Each row of a before or after table is a point. One or more steps were done to the points. Then noise was added and the rows were shuffled. The steps act on columns, c1 being the first. Write out the steps. A step turns or swaps two columns, mirrors them in a line or flattens them onto one, adds a multiple of one to another, or multiplies or shifts one. Angles are multiples of 10 degrees, from the lower column toward the higher: turns from -170 to 170, lines from 10 to 170 but not 90. Use the fewest steps. Two steps may share a column if one is a turn and the other turns, adds or multiplies; they go together, in the order done. Otherwise the lowest column goes first.
In the rows, 128 means zero.

Before (8 x 3):
0:  61 180 214
1: 103 111  92
2: 103 120 151
3: 136  45  80
4: 112 138  77
5:  86 152  95
6: 117 179  94
7: 163  87  84
After (8 x 3):
0: 111  87 185
1: 162 110 153
2: 142 121 102
3: 149 182 156
4: 138  43 175
5: 160 186  21
6: 163 136 168
7: 177 155 144
Steps: turn c1 and c3 by 160 degrees

Before (10 x 8):
0: 105  83 125 124 108  99 147 135
1:  81 129 129 116 122 165 155 130
2: 136 145  93 124 134 113 126  82
3:  94 156  68 143 147 121  91 146
4:  87  52 141  95 133 141 140 137
5: 140 148 137 102 130 196 126 124
6: 163 158 131 136 162 130 154  93
7: 107 158 117 132 134 100  99 124
8: 173 121 111 120 134 101 136 127
9: 151  87 132 177 115 125 106 141
After (10 x 8):
0: 107 156 105 156 131 100 117 123
1: 143 149 145 118 129 196 107 123
2:  94 154   8 167 146 119 121 153
3: 151  87 137 170 111 124 158 144
4:  82 129 133  97 122 163 129 130
5: 103  83 122 108 108  98 134 135
6: 172 121  93 118 135 103 123 126
7: 161 159 135 109 160 129 148  81
8: 136 147  58 125 134 113 122  70
9:  86  51 155 103 135 141 105 139
Steps: multiply c3 by 2; turn c4 and c7 by 60 degrees; multiply c8 by 1.3

Before (8 x 11):
0: 107 168 145 134  35 132  75  75 138 150 132
1: 123 100 135  67 149 116 192  98  91  76 100
2: 107 221  96 150  45  82  87 137 150 149 145
3: 106 164  86 116  37 173 132 121 141 200 145
4: 105 134 201  90 151 114 206 132 142  94  69
5: 175 123 165 182 186  51 135 131 214  96  94
6: 108 115 152  88 168 152 145 147 147  56  81
7:  63 152 114 189  35 115 108 120 137 147 165
After (8 x 11):
0: 108 222  95 150 202  81  89 144 148 150  83
1:  64 152 111 190 203 114 109 117 137 146  61
2: 124  99 136  67 117 117 191  80  91  75 162
3: 177 120 164 184  87  53 136 131 215  93 180
4: 109 116 153  87 107 152 145 160 144  57 185
5: 105 165 146 133 212 132  75  44 141 149  95
6: 104 163  86 116 207 171 132 118 143 200  82
7: 105 135 201  90 126 116 206 135 142  91 193
Steps: turn c5 and c11 by 160 degrees; multiply c8 by 1.6

Before (13 x 14):
0: 145 169 208 133 187  75  94 132 141 141 179 173 192 113
1:  87  76 106 128 110 141 120 138 184  96 167 176  17 159
2: 118  70 140 139   7 167  96  23 204  95 164 167 150 109
3: 146  67  80 131 176 157 103 102 176 108 185 165 132 112
4:  85  89  93 150 124 160 100 139 140 137 162 157 186 104
5: 123  68  97 150 164  35 138 142 149 116 167  91  89 115
6: 132  83 101 124 165 105 150 146 209 139 176 133 142 131
7:  57  78 137 115 184 122  95 126 143 116  23 150 181 131
8: 124 131  77 158 177 171 136 131 144 125 194 114 153 198
9: 136  96 215 153  88 141 136 129 156 108 197  91 186 107
10: 156  81 101  22 110 153  90 135 134 160 162 147 181 103
11: 143 124 107 154 139 137 100 143 176  99 136 157 144 114
12:  62 116 111 104 140 145 130 140 144 116 172  36 170 108
After (13 x 14):
0: 136  95 220 151  86 142 114  87 153 109  73  90 161 138
1: 141 169 207 137 186  76 150  98 140 142  87 176 225 156
2: 145  74  83 131 173 157 142  71 174 106 102 167 156 156
3:  60  77 138 112 184 120 162 191 142 115 206 149 197 141
4: 120  67 141 138   6 164 144  30 201  97 165 166 180 160
5: 131  81 102 124 165 105 110 111 208 141  80 130 144 112
6: 140 127 107 152 136 140 146 133 178  99 113 156 165 150
7:  84  79 107 131 108 137 151 115 183 101  94 173  55 104
8:  85  87  91 148 125 160 137 116 140 137  95 158 205 164
9: 128 133  80 160 178 168 151  89 147 126  75 110 145  64
10:  63 112 109 104 139 146 120 111 146 118  86  34 106 146
11: 122  68  97 150 163  34 114 117 150 118  88  89  64 132
12: 160  83  98  19 108 154 151 112 131 156  97 148 192 174
Steps: turn c7 and c14 by -150 degrees; mirror c8 and c11 in the line at 160 degrees; add 0.7 times c12 to c13

Before (10 x 24):
0: 100 110 120  89 115 124 137 143 168  95  45 113 175 141 109 150 142 133 193 169 131 182 216 229
1: 169 177 129  91 220  73 101 153  84 126  42 185 196 168 135 177  96 181 125  95 100 105 119 115
2: 130 162  78 146 181 162 154 129 140 118 138  69 100 146  60 132  74  89 133 182 149  94 158 111
3: 216 172 186 124 184 199  70 142 171  90  26 143 196 158 138 138 125 126 158 181 155 160 142 144
4: 100 100  65  91 221 101  78  94 167 135 155 173 143 198 181  74  21 205  97 104 113  88 199 192
5: 138 120  83 154 132 198 166 143  67 108  54 111 120 141  88  73  55 114 144 170 148  86 141 121
6: 112 204 146  65 120 147 145 136 130  96 137 129 188 116 174  78 113 187  89 141 110 170 129 144
7:  99  77 105  78 155 197 150 102 158 206 110 109 169  68  55 182  50 133 148  99 105 102  90 196
8: 117 197  85 110 186 103 118  64 126 134 102  96  98 130  96 153 136 133  92  86  66 190 153 117
9:  87  94 184 187 112 166 136 166  68 183  67 147 102 136  68  91 119 122 209 160  87 107 188 111
After (10 x 24):
0: 216 173 153 120 158 163  72 160 158  88  27 147 195 159 136  79 125 190 156 183 155 161 171  75
1: 101  99 180  90 109 183  78 120 178 136 154 174 144 197 180  22  21  64  96 105 112  89 179 203
2: 129 164 102 147 151 114 156 135 140 117 138  67 100 149  58  84  73 177 133 181 150  92 177 175
3:  99 112 225  91 143 129 137 161 156  94  48 112 174 141 110 147 138 122 194 171 128 181 230 156
4:  90  92 120 186  87 143 137 133  54 183  69 148  99 135  69 130 118 165 209 160  87 109 150  69
5: 168 177 116  94 205 146  98 127  77 126  42 185 196 167 132  57  95  54 127  95 100 106 198 124
6:  96  79 190  79 186 167 150 119 169 207 110 108 167  71  56 123  48 185 151  97 107 102 149 164
7: 114 198 114 112 171 118 119  70 156 135 105  97 100 130  96  85 137 105  91  87  64 187 197 172
8: 113 207 144  66  79 190 148 134 125  98 139 130 188 118 174 117 113 116  88 142 110 171  77 113
9: 137 123 114 152  78 149 166 110  67 110  57 111 120 141  85 105  56 199 145 169 149  86  90 169
Steps: turn c3 and c24 by -80 degrees; turn c5 and c16 by -70 degrees; add 1 times c5 to c23; mirror c6 and c18 in the line at 30 degrees; turn c8 and c9 by -30 degrees

Before (11 x 48):
0: 122 138 127 125 119 133 112 134 157 115 102 144 120 159 132 163 105 117 139 121 141 106 125 130 125 123 162 142 146 123 126 147 127 119 120 122 139 118 146 132 116 121 141 139 128 124 128 121
1: 119 131 131 134 136 105 136 118 163 130 105 133 118 157 146 134 121 105 149 141 137 113 126 132 108 114 153 141 113 108 136 155 131 112 137 109 134 122 145 144 114 118 142 144 141 128 123 135
2: 104 106 129 123 128 131 131 149 121 132 163 121 144 105 135 109  94 173 127 145 116 128 151 131 145 124 128 136 111 154 148 133 130 122 100 132 133 154  94  81 118 149 126 119 102 131 145 129
3:  99 124 112 120 131 115 116 138 131 135 108 100 179 130 130 126 144 134 123 138 114 108 132 131 112 133 130 116 119 124 127 132 105 124 121 126 114 101 162 108 142 138 143 130 103 116 145 134
4: 133 140 135 130 122 133 138 134 158 108 111 126 112 148 118 142 118 122 121 145 146 105 104 133 136 118 149 135 130 115 126 159 143 100 146 106 129 125 136 147 123 137 127 131 144 124 126 116
5: 140 108 141 121 118 122 135 123 168 123 114 145 113 147 121 138 121 109 134 123 129 114 122 156 129 136 168 128 135 120 126 141 114 102 134 101 117 121 147 143 119 114 116 133 133 138 132 134
6: 117 131 126 124 158 100 108 137 143 144 106 113 155 127 135 128 141 118 111 137 113 123 128 120 130 125 114 135 147 118 126 125 102 138 111 120 126  80 126 114 149 148 147 143  88 134 151 133
7: 103  95 135 119 131 148 135 140 150 128 143 132 144 111 127  96 112 162 118 131 129 113 150 106 123 141 113 127 117 148 138 116 137 150 122 127 110 159 106  84 117 137 128 118 104 124 134 126
8: 128 113 129 131 144 142 103 164 116 121 163 126 136 109 125  92 113 158 115 137 103 132 143 126 127 146 144 150 127 126 136 109 123 134 125 137 126 170 100  89 105 156 135 119 100 135 120 124
9: 110 130 115 145 155 122 100 151 140 144 107 118 164 114 138 106 126 131 115 117 116 103 112 131 112 125 117 137 126 126 145 125 109 123 119 114 151  89 148  95 153 133 148 124 101 132 167 124
10: 121 124 135 142 105 120 150 141 167 117 114 129 119 166 122 138 102 113 143 135 151 123 105 144 139 120 164 153 134 113 142 145 137 128 132  97 122 136 161 148 109 128 127 160 129 134 124 122
After (11 x 48):
0: 110 129 113  85 155 122 100 153 139 148 142 116 163 114 137 106 125 130 115 117 115 102 113 131 113 125 117 136 126 127 146 126 110 122 118 113 151  90 147  94 152 133 147 125  48 132 167 124
1: 119 131 127  97 159  99 106 138 145 144 160 114 154 127 135 129 140 118 112 137 112 121 128 117 131 123 114 133 148 119 126 125 103 136 110 119 127  80 123 112 149 147 148 145  10 133 150 133
2: 121 132 132  90 136 105 135 117 162 130 154 132 119 157 146 134 123 103 150 142 136 114 124 133 108 114 153 142 113 106 135 154 131 114 137 108 134 124 147 145 114 117 142 144 168 127 122 134
3: 120 137 127  89 118 133 112 137 159 115 164 144 120 159 133 163 106 117 139 120 141 105 124 129 127 123 164 142 147 123 126 147 128 119 120 120 137 117 145 132 116 121 142 140 129 123 130 120
4: 128 112 130 179 142 141 102 163 118 122  80 125 136 108 124  92 114 156 115 137 103 132 143 124 129 147 145 148 127 126 136 109 124 133 124 138 127 171 100  89 104 155 135 118  42 138 122 124
5: 141 108 141 109 119 121 134 125 169 122 150 147 114 147 121 137 122 109 133 121 127 115 121 155 129 134 170 128 136 119 126 142 115 100 135 102 115 120 147 144 119 115 115 131 142 138 130 136
6: 119 127 138  99 105 118 151 141 166 119 137 129 119 165 123 137 102 114 142 134 154 122 105 142 139 121 165 152 133 112 143 145 135 127 133  98 125 136 160 146 110 127 129 160 131 134 125 121
7: 134 140 138 101 122 133 138 135 158 107 148 125 112 148 119 141 118 123 120 144 145 106 103 133 135 119 149 135 131 114 127 159 141 100 145 106 129 125 134 145 123 136 126 130 176 125 125 117
8: 103 105 129 185 128 132 130 149 124 131  87 121 144 106 135 109  95 173 129 146 115 129 149 131 145 123 127 136 111 153 149 133 130 124 100 131 132 153  91  81 117 150 126 119  51 132 143 129
9: 103  94 135 154 131 149 136 141 150 127 117 133 143 112 125  96 113 161 119 129 130 112 151 103 123 141 114 129 118 146 138 114 138 150 123 126 109 160 107  87 118 137 127 118  57 125 134 126
10:  98 124 113 104 130 116 116 138 131 136 159 100 180 131 129 126 144 134 123 138 115 106 132 130 112 134 129 115 117 124 128 132 106 126 120 129 117 101 160 108 141 137 142 130  53 115 144 135
Steps: multiply c11 by 2; turn c4 and c11 by -130 degrees; multiply c45 by 3

Before (10 x 64):
0: 125 142 147 107 137 124 152  87  78 148 118 143 141 117 144 116 127 118 106 162 136 115 143 148 123 113 131 128 140 131 120 161 133  92 144 135 122 146 128 114 121 102 114  64 153 112 134 134  64 142  79 100  75 144 125 130 138 138 130 121 115 105 142 121
1: 165 136 127 113 133 168 152  84 140 137 157 128  74 133 165 155 116 146 107 108 135 131 139 140 159 136 149 122 130 131 143  93 152  90 112 136  59 100 113 133  89  97 131  92 169 150  90 130 124 144 146 105 148 128 110 124 142 134 136 122 137 126 138 130
2: 136 144  90 136 127 120 152 249 132 141 119 148 143 121 166 166 131 132 115 149 136 135 141  66 140 147 135 145 118 158 152 150 141  96 118 127 119  59 119 130 120 107 148 135 128 147 141 115  97 144 124 106 153 139  92 147 146 130 137 119 135 114 146 134
3: 124 128 157 138 140 127 109  75 134 139 152  99 137 122 165  99  89 154 131 160 125 137 109 120 166 112 155 113 124 149 104  92 132 139 136 119  88 130 147 136 141 103 192 137 123 117 130  95 131 128 119 128 140 127 111 142 131  83 129 124 110 105  91 128
4: 121 140 107 106 169 116 143  88 124 104 129 141 109 114 160 100 126 111 124 153 140 112 127 136 130 128 118 108 131 163 138 142 149 110 147 138 149 100 143 125  93 128 116 165 117 111 128 122 131 134 146 113 131 121 102 142 130 141 127 131 131 144 129 154
5: 140 139 140 117 119 133 120  73 133 140 140 148 138 153 160 166 104 135 124 113  69 129  84 141 121 112 161 111 140 122 125 148 133 166 125 138  96 147 118 132 134 139 131 115 124 118 107 130 121 144 139 123 123 124  91 128 133 133 132 121 124 120 140 120
6: 152 129 148 119 138 120 124 194  99 143 114 110 146 126 135 109 127 123 160 132 131 123 140 142 132 123 120 134 125 134 128 128 148  91 120 129 122 134 111 158 124 184 120 166 141 129 129 122 153 130 143 121 144 124 175 130 163 131 134 119 108 117 100 131
7: 120 134 155 108 119 123 110  73 144  94 119 133 133 126 136 128 131 144 119  91 131 112 131 148 121 123 146 118 125  84 189 115 147 120 110  87 141  90 148 115 135 121 124 150 128 126  92 134 143 146 137 125 133 127 103 132 196 108 129 131 130 107 130 181
8: 127 111 149 113 133 116 146 155 137 134 118 118 119 118 137 104 122  78 167 128 132 112 143  95 158 126 152 144  97 111 133 145 138  99 114 135 133 133 127 104 119  94 141 165 134 138 108 127 157 137 146 127 137 135 109 124 142 149 145 125 110 130 123 122
9: 108 128 128 132 120 124 109  84 128 121 148 144 145 132  45 128  99 154 118 125  98 148 141 112 124 112 121 120  68 161 124  99 109  90 113 118 134 144 143 145 110  97 119 160 133 119 125  80 120 120 124 121 147 132 129 163 133  90 135 117 131 113 150 127
After (10 x 64):
0: 124 129 157 138 140 129 109  77 134 139 152  98 127 121 165  98  88 153 132 161 126 137 108 119 166 113 155 113 124 148 105  91 132 139 136 120  89 130 146 136 160 155 190 139 123 119 130  95 132 128 119 128 141 127 111 142 131  82 130 124 110 106  93 128
1: 136 143  91 135 127 120 152 249 133 141 119 148 117 120 167 166 131 131 116 150 136 135 141  65 140 147 134 145 118 157 152 149 140  96 119 128 120  60 119 131 140 152 148 135 128 147 141 115  98 145 124 105 153 138  91 147 147 129 136 119 136 114 146 135
2: 122 134 154 107 120 125 110  74 144  94 120 135 124 126 136 129 131 146 118  90 131 111 130 148 122 122 146 118 126  83 189 115 146 120 109  88 142  89 148 115 155 136 125 150 128 126  92 134 142 146 137 126 133 128 103 131 195 109 128 132 130 108 132 181
3: 126 142 146 107 135 124 151  86  79 149 117 142 123 116 144 115 128 117 106 162 134 115 143 148 123 113 130 129 141 131 119 161 134  91 142 135 123 146 128 114 141 157 114  64 155 113 134 133  63 144  78 100  73 143 125 130 137 138 130 121 116 105 142 122
4: 128 110 149 113 133 115 146 155 136 133 119 117 161 117 137 105 122  78 166 127 131 111 143  95 158 125 152 144  98 111 133 146 139  99 114 136 133 132 127 104 139 157 141 165 134 138 108 126 157 137 145 129 137 136 110 125 141 148 146 124 110 129 123 121
5: 165 135 127 115 134 168 153  85 141 138 157 128 226 134 165 154 116 146 107 108 136 131 140 139 159 136 149 120 130 131 143  94 152  90 111 136  59 100 113 133 108 139 132  92 170 150  90 130 124 142 145 104 148 128 109 124 143 135 136 122 136 127 137 130
6: 107 127 129 131 119 123 108  84 128 120 148 144 120 133  45 129  98 153 119 125  99 148 141 112 124 111 122 120  68 161 124  97 110  90 114 117 134 143 143 145 130 163 120 160 133 119 125  80 121 120 124 120 146 132 130 163 134  91 135 118 131 114 150 127
7: 140 137 140 117 118 133 120  72 133 140 140 149 107 152 160 165 105 134 124 112  70 129  84 140 121 112 161 111 139 121 125 148 133 166 124 138  95 148 118 132 154 122 131 116 124 117 107 131 120 145 140 122 123 125  91 128 134 132 132 120 123 119 140 118
8: 122 141 107 106 169 116 144  89 123 104 129 142 156 114 159 100 126 111 125 153 140 112 127 137 130 127 117 109 131 163 138 143 149 111 146 138 147 100 143 124 112 121 116 166 117 111 128 122 130 133 146 113 130 121 103 142 130 141 126 131 131 143 128 153
9: 152 129 148 118 139 120 125 194  99 144 113 111  71 126 134 109 126 124 161 131 132 122 139 141 133 124 121 135 124 133 128 128 148  91 122 128 123 133 110 158 144  80 121 165 141 129 129 123 153 129 142 120 144 124 174 130 163 132 135 118 107 117  99 130
Steps: turn c13 and c42 by 160 degrees; multiply c13 by 1.6; shift c41 by 20

Before (13 x 64):
0: 129 114 110 115 153 167 138 154 152  94 159 144 136 129 115 134 107 153 145 135 130 151 139 157 127 121 132 149 118 134 133 149 122 151 113 110 136 107 112 136 147  72 112 112 167  87  83 137 107 134 133 122 132  95 127  96 146 146 109 163 148 143 115 113
1: 136 107 128 116 127 156 146 134 103 130 116 130 176  91 149 124 128 140 148 134 136 119  51 138 156 117 114 137  80 110 121 148  38 138 187 109  95 139 162 107 115 139 164 135 123 151  90 135 109 106 129 119 112 127 125 123 128 121 109 141 148 144 118 133
2: 104 150 128 115  42 162 130 151 132 133 105 120 127  46 157 163 129 144 109 118 149 127 156 115 122 126 115 148 139 113 125 106 105 159 107 107 143 105 111 125  90 141 226 135 138 144  86 124 107 113 146 105 121 128 111 123 144 119 112 124  88 140 102 134
3: 123 210 128  31 100 141 128 107   7 124 120 123 158 124 157 149 121 158 123 123 134 132  10 117 105 131 108 168 130 121 130 112  89 123 165 128  91 142 114 136 146 135 129 122 106 146 131 129 121 125 131 141 136 105 123 100 143 139 130 127 141 129 170 129
4:  68 138 115 125 134 164 131 144 153 101 130 117 137 136 156 152 120 119 152 120 134 125 151 156 119 120 122 117 118 106 131 128  94 121 121 118 123 106 134 133 131 133 125 137 122 135 102 139 135 119 129 134 137 126 129 132 129  62 146 134 144  88 159 131
5: 103 125 128 121 120 124 113 103 156 126 104 148 163  86 157 147 161 132 131 112 140 131 142 130 127  71 128 138 145 138 139 111 126 149 113 131 118  97 129  88 144  89 136 129 111 143 169 112 107 139 155 114 117 122 113 105 134 115 131 148 146 118 146 128
6: 139 125 109  96  73 144 128 140 159 109 126 136 128  93 108 109 110 156 120 126 139 134 155 134 106 139 107  92 135 110 137 123 138 132 137 125 118 146 132 136 115 112 108 148 105 152 101 104 121 134 122 201 139 109 132 135 122 103 123 122 128 119 113  95
7: 137 122 113 111 101 153 146 157 157 120 111 115 134 126 105 132 108 138 117 136 101 157 158  89 106 146 148 169 143 140 141 110 113 124 115 138 160 136 146 138 147 142 146 143 104 158  78 134 111 130 122 108  94 124 151 113 108 139 135 163 139 135 103 107
8: 136 132 120 124 154 164 122 131 128 128 111  93 123 109 132 162 113 135 138 128 141 152 155 141 108 143 116 167 130 121 130 148 120 129 131 126 117 110 106 116 147 130 122 140 107 120 137 133 122  86 149 129 139  85 124 125 135 125 114 130 149 126 109 126
9:  71 115 133  96 146 155 122 130 163 124 108 130 174 129 150 140 105 133  88 134  99 185 137 148 112 136 157 105 120 106 119 128  71 128 120 122 125  99 134 128  93  97 123 137 128 141 160 125 121 133 121 113 119 129 136 113 136 136 112 150 131 125 105 112
10: 140 115 128 141 149 155 113 151 152 115 113 133 166 131 154 129 142  23 143 139 112 119 154 134 126 148 115 168 118 135 142 121 131 124 106 120 110 108 127 118 139 115 123 101 170 156  84 120 108 101 113 126 101 114 118 125 130 145 121 167  83 145 105 131
11:  89 117 121 125 116 113 113 133 162 122 137 135 150 140 113 118 121  55 104 125 129 130 149 115 110 130 163 158 111 106 142 139 128 119 137 156 147 126 109 129 113 121 122 153 106 140 100 127 109 101 143 155 118 120 114  93 135 110 126 159 109 131 106 132
12: 137 143 111 138 151 127 144 150 163 100 124  65 141 113 144  56 167 145 112 121 145 123  99 157 108 139 118 166 144 109  61 106 124 134 111 136 178  99 111 113 126 137 109 120 136 136 136 134 104 123 113 106 131  97 122 111 141 133 110 147 146 137 102 106
After (13 x 64):
0:  69 138 117 123 136 164 130 130 152 105 130 118 137 135 145 151 120 120 153 117 135 122 150 155 117 119 128 116 118 102 131 127  94 117 151 118 129 105 136 132 132 133 109 131 124 137 102 138 155 121 123 134 137 125 131 131 130  62 146 133 143  88 159 131
1: 104 127 128 117 123 120 112 117 154 123 106 148 163  86 154 146 162 135 131 111 141 130 138 128 128  70 130 138 145 137 140 109 127 148 150 127 107  93 125  85 144  86 114 117 112 143 171 110 127 138 102 115 117 122 112 106 135 114 130 149 147 119 147 128
2: 122 208 126  41  99 141 132 109   7 124 120 122 161 122 102 150 124 158 122 123 133 129   9 118 104 134 144 169 127 120 127 112  87 128 168 128  90 142 114 135 146 135 152 138 105 147 129 128 142 123 127 141 136 106 123  99 144 140 131 126 140 130 172 132
3: 135 124 112 107 103 151 145 147 157 119 110 116 132 127 131 132 110 139 118 135 102 156 159  90 104 144 130 169 147 141 138 110 116 111 104 136 163 138 146 139 147 142 142 119 103 157  77 132 132 127 134 106  95 127 155 112 103 139 133 162 138 134 102 105
4: 102 155 129 117  46 161 127 141 132 136 110 121 126  46 155 164 126 145 112 116 147 125 157 115 121 128 131 148 138 114 125 105 105 147 146 107 148 104 111 124  89 137 196 104 138 147  83 122 125 110 110 107 120 129 110 123 145 121 112 125  90 139 102 136
5: 127 113 112 114 154 166 135 139 154  95 159 143 134 130 132 135 107 155 143 135 129 154 139 159 130 121 129 147 114 136 131 147 122 156 111 105 146 107 112 137 146  73 103 122 166  86  86 140 125 137 130 123 130  97 125  96 144 145 109 164 147 144 115 115
6: 141 118 128 148 145 153 114 128 152 116 112 135 165 134 155 131 144  22 144 138 109 120 150 135 125 150 125 167 117 136 144 123 132 141 146 120 125 110 129 118 138 111  92 143 171 156  85 120 126  99 153 128  99 112 119 125 128 145 120 169  83 144 106 132
7: 138 141 109 140 150 127 145 156 164 100 121  65 143 113 149  59 164 143 109 118 142 123  97 160 107 141 124 170 144 111  62 107 123 134 141 137 174 100 111 114 126 134  90 124 138 139 135 134 126 121 144 105 133  99 123 113 138 132 111 142 146 142 102 106
8:  70 114 131  91 149 155 124 125 165 126 107 129 176 132 144 139 109 133  90 132  98 186 134 148 114 137 135 105 121 107 118 128  73 122 145 122 126  98 135 128  91  94 110 123 129 142 160 125 140 133 129 113 119 132 134 109 137 138 115 150 134 125 106 112
9: 137 108 127 122 128 155 146 115 105 128 119 130 177  90  82 124 129 137 148 134 134 119  51 136 156 118 129 137  80 108 122 149  40 131 169 111 108 137 161 105 120 138 212 116 122 151  90 132 126 105 128 119 115 128 124 123 128 122 109 143 148 144 122 137
10: 133 133 117 128 158 168 122 128 129 126 111  95 124 108 126 160 113 138 135 125 143 152 156 140 107 141 130 164 132 121 130 147 120 125 132 126 117 108 105 117 147 129 123 122 108 120 140 130 142  88 104 129 139  85 124 121 136 126 114 131 150 126 111 123
11: 136 127 111  99  74 141 127 127 156 108 125 137 127  91 113 110 113 158 120 126 138 135 154 136 106 138 130  93 135 108 134 124 139 116 112 127 125 144 131 139 115 115 123 111 106 154 101 104 144 135 127 199 140 107 133 132 122 102 123 121 131 117 115  95
12:  89 117 118 122 119 112 113 138 161 121 138 135 148 139 114 118 119  57 105 129 130 131 151 111 111 131 131 157 111 105 141 139 129 107 115 154 145 128 108 131 114 122 135 120 106 136  99 126 129 101 102 156 116 121 114  90 138 109 127 155 108 129 106 134
Steps: flatten c4 and c27 onto the line at 170 degrees; flatten c8 and c37 onto the line at 60 degrees; turn c15 and c35 by 70 degrees; add -1 times c15 to c43; turn c44 and c51 by -160 degrees; turn c34 and c44 by -50 degrees; shift c49 by 20
